Rows are points. A path goes straight from each point to the next, and from the last back to the first. The post is the endless flat space through its rows: a point in 2 columns, a line in 3, a plane in 4, and so on, so that a path can go around it. Count how often the path circles the post. Going back the other way cancels.
In the rows, zero is written as 128.

Post, 2 rows:
[[141 100 177]
 [134 197 108]]
Path (18 x 3):
[[159 194  68]
 [175  58 191]
 [128 152  60]
 [ 78 155 100]
 [100 145 175]
 [139 203 134]
 [182 123 165]
 [147 163 100]
 [110 179  90]
 [ 99  98 180]
 [100 234 110]
 [115 132 142]
 [138 157 112]
 [167  86 182]
 [194 145 206]
 [137 123 199]
 [ 93 158 152]
 [123 166 111]]
Times around: 0

Post (5 x 6):
[[118 132 122 105 106 114]
 [ 84 102  92 144 164 148]
 [ 51 125 158 147 225 104]
 [122 139 103 205  55 182]
 [125 129 182 141 140 159]]
Path, 21 rows:
[[152 133 111  87 175 170]
 [134 140 128  96 114 166]
 [113 138 170  69 146 148]
 [152 146 150  80 127 146]
 [165 164 190 219 145 174]
 [155 146 121 104 118 121]
 [ 64 128  98 168 186 137]
 [ 97 138 143  91 138 182]
 [ 69 113  96 165 126 144]
 [ 82 110 106 209  70 141]
 [121  96 138 153 156  89]
 [128 178 135 137 117  82]
 [ 99 157 136 178 155 135]
 [117 149 114 151 113 109]
 [ 95  90 114 141 154  81]
 [ 80  98  76 196  79 105]
 [ 97  85  91 220 161 146]
 [127 127  99 154 124 129]
 [139  75  89 126 122 170]
 [100  87   7 213  78 167]
 [115 167 161 138 127  81]]
Times around: 1

Post:
[[113  92 164 130 149 140 138 150 101]
 [134 161 161 134 170 108 139 142 137]
 [133  70 128 168 117  72 199 124 130]
 [171 152 158 106 129 109  76  49 145]
 [159  67 112 158  67  85 174 121 169]
 [168 155 120  93 155 107  95 101 127]
 [126 179 165  75 139 137 138 112 118]
 [139 157 148 142 152 141 142 126 107]]
Path, 22 rows:
[[135 133 136  94 152 129 134 157  78]
 [152 103 147 107 121 110 167 125 143]
 [136 121 148 163 160 147 130 119 155]
 [134 147  89 160 150 106 148 108 100]
 [115 181 128  78 141 141 153 213 119]
 [ 88  32 229 160  68 172 168 114  86]
 [184 133 200 155 135 147  88   7 114]
 [163 136 110 188 158 107 124  77 168]
 [120  73 122  98 104 135 164 130 113]
 [123 196 125 131 164 133 129 114 113]
 [158 144 102 117  78  77 196 117 132]
 [145 131 210 128 101  86 198  83 119]
 [182 172  96 131 217 101  96 132 129]
 [138 149 128  28 141 121 158  78  94]
 [166 102 114 130 108 109 146 116 156]
 [125 142 150 132 144 156 122 135 121]
 [122 151 144 142 170  78 119 147 116]
 [148 153 209 175 160  95 101 108 163]
 [134  72 149 122  75 156 167 131 123]
 [131 153 178 130 186 123 115 111 140]
 [154 158 109 145 161 137  59 117 135]
 [109 230 188 109  99 124 177  84 106]]
Times around: 4
